Each row is a point. Two turns around zero, p and q, are shown by what they do to some points. Write where each new point lands after one turn and then the other. Backwards means that the second turn is done in reverse. Each puzzle has new turns, and all numbers are rounded.
In the rows, 128 means zero.

Turn p:
[115 173] -> [ 92 157]
[108  80] -> [139  77]
[161 131] -> [153 149]
Turn q:
[150 118] -> [104 123]
[117  82] -> [110 172]
[117 183] -> [169  90]
Where do these land?
q, then p: [145 117] -> [112 115]
q, then p backwards: [180  80] -> [ 75 175]
p, then q: [136 158] -> [154 111]
p, then q: [ 99 141] -> [150 151]
p, then q: [ 80 144] -> [159 168]

Turn p:
[158 121 104] -> [165 137 135]
[168 139 149] -> [133 174 129]
[147  69 120] -> [150 123 186]
[ 79 154 105] -> [117  84  89]
[ 87 156 161] -> [ 76 120 101]
Turn q:
[191 149 110] -> [183 160 155]
[134 187 110] -> [124 189 136]
[ 93  99 105] -> [118 109  82]
[149 114 124] -> [152 119 132]
[ 94 135 146] -> [ 89 124 126]
[107  84 173] -> [102  68 138]
Where do these land?
p, then q: [145 146  44] -> [215 124 137]
p, then q backwards: [112 142 144] -> [101 130 129]
p, then q: [143 124 160] -> [ 99 146 138]
p, then q: [112 100 164] -> [ 83 111 132]

Turn p:
[121 149 176 158] -> [142 178 100 113]
[118 134 111 153] -> [155 133 142 137]
[140 151  89  59] -> [ 70  99 147 177]
[160 118 129 183] -> [183 119  96 125]
[101  88 135  87] -> [ 89 111 154  88]
Turn q:
[ 90 146 115  94] -> [135 168 109 161]
[132 128 137 176] -> [113  87 112 114]
[170 142  74  86] -> [ 90 182 174 121]
[147 133 172 137] -> [153 113 120  89]
[102  98 164 111] -> [180 118 127 146]
[135 133  60 181] -> [ 47 103 132 145]
[119 115 173 110] -> [178 126 123 122]
Where do these land?
q, then p backwards: [127  98  76 119] -> [107 159  93  95]
q, then p: [ 65 124 182 138] -> [169  62 116 156]
p, then q: [198 116 181 111] -> [ 80 150 155 196]
p, then q: [136 118  88 119] -> [146  91 141 128]
q, then p: [144 158 139 119] -> [101 129 136 152]
q, then p: [ 86 119 119 172] -> [172 102 157 108]
q, then p: [140 162 111 117] -> [112 152 149 149]

Turn p:
[157 158 145 124 150 109] -> [166 132 142 149 149 146]
[137 149 135 106  82 107] -> [133 100 105 118 174 125]
[152 110 118 149 100 119] -> [122 143 135 109 152  95]
[128 154 149 121 122 119] -> [138 119 114 147 147 140]
[ 98 148 118 150 182 167] -> [134 164 117 144  69 162]
[108 127 118 129 158 118] -> [144 123 131 137  94 127]
[ 97  90 131 159 150 129] -> [108 141 137 148  85  98]
[155 125 103  91  87 137] -> [118 107 130  76 162 137]
[120  92 136 123 120 148] -> [ 88 124 141 124 120 122]
Turn q:
[118 141  72  87 155 104] -> [167 132 178 149 125 172]
[133 157 132 174 118 145] -> [ 96 126 140  87 120 107]
[158  99 154 116 126 112] -> [135 150 102 153 153 109]
[113 128 142 125 106 148] -> [110 111 112 134 109 123]
[156  97 145 119 106 155] -> [ 93 133  99 157 147 122]
[119 156 114  99 150  99] -> [170 124 164 139 120 129]
[130 106 144 166 105 114] -> [117 156  93 104 121 116]
[109 134 108 113 172 124] -> [162 106 150 122 142 154]
[117 132 143 154 114 152] -> [102 113 113 107 117 118]
Where do these land?
q, then p: [126 121 138 124 149 105] -> [147 137 149 120 140 135]
p, then q: [105 115 127 122 114 132] -> [136 133 117 130 111 149]
p, then q: [114 150 114 132 140 120] -> [107 148 140 137 131 131]
p, then q: [124 154 170 128 165 146] -> [ 81 114 127  88 132 120]
p, then q: [176 121 118 122  31 123] -> [216  96 152 145 164 161]
q, then p: [121 118 123 155 153 133] -> [126 112 147 117 116 154]
q, then p: [130 116 105 113 144 138] -> [112 151 137 136 117 143]

Turn p:
[115 117 134 131  95 128  58 155] -> [107 157  66 172 127 122 125 120]
[117  73 122 122 153  91 150 106] -> [109 160 161  92 167 112 104 136]
[142 103  31 107 128 118 123 147] -> [108 196 139  94 111 142 175  81]
[ 99 167 151 109 143 123 168 106] -> [127  87 166 120 103 100 123 159]
[157 159 104 150 123 118 137  93] -> [134  92 121  88 121 129 135  93]
[152 165 153  94 149 109 119 112] -> [101  81 124 120 140 122 160 153]
[117  79 171 141  77 187  91 156] -> [162 170  69 178 127 161  87 161]
[128 161 128 143 161 147 131 126] -> [158 101 140 137 129 112 152 121]
[127 127 156 156 123 132 174 151] -> [145 110 164 149 128 153  92 127]
Turn q:
[126  96 175 187 109 133 118 132] -> [135 151 153 120 150 136  55 122]
[103 131 123 185 149  85 110 106] -> [131 140  97 123 180 111 105  79]
[127 129  92  41 136 187 110 118] -> [151  96 117 167  73 101 178 186]
[135  94 137 184 106  86  87 157] -> [155 167 170 137 163 130  96  75]
[155 130  94 138 124 163 145  94] -> [ 98 127 120 120  89  82 122 131]
[141 121 139 113  98  98  96 126] -> [154 172 145 129 140 130 146 133]
[134 147 160 114 157 164 141 136] -> [134  85 127 100 118 140 119 160]
[ 99 125 111  81 113 168 156 133] -> [111 111 112 167  86 148 141 164]
[137 111 119 125 155  98 159  99] -> [ 84 124 125 125 162 107 146 130]
[135 128 129 167 132  93 128 175] -> [131 126 156 118 148 154 121  73]
[116 196 129  74 128 133 158 131] -> [123 111  85 102  98 168 179 153]
Where do these land?
q, then p backwards: [119 119 115 177 127 135 121 116] -> [104 119 126 166 111 106 118 122]
q, then p: [160 103 170 109 104 170  94 141] -> [105 103 101 179 145 178 129 139]
q, then p: [122  98 139  92 114  74 184 147] -> [188 118 172 166 111 100 115 153]
p, then q: [ 95 140  99 160 141 135 156 100] -> [135 173 145 103 151 120 154 153]
p, then q: [171 131 140 112 125 167 136 134] -> [111  99 157 130  87 125 116 137]
q, then p: [142 116 113 128 123  70 166 177] -> [179 104 148 117 121  97 101 177]
p, then q backwards: [150 111 170  96 128 148  79 132] -> [ 79 130 146  84 135 116 138  90]
q, then p: [108 161  75 142 108 113 131  90] -> [118 124 137  83  83 102 129  87]
p, then q: [130 148 178 119 114 182  92 152] -> [108 119 166 136  94 115 102  65]
p, then q: [124 164 127 184 156 117 125  87] -> [111 151 153 136 180  84 152 144]
q, then p backwards: [ 88 117  81  88 167  97 125 133] -> [154 168 144 134 163 132  74 164]
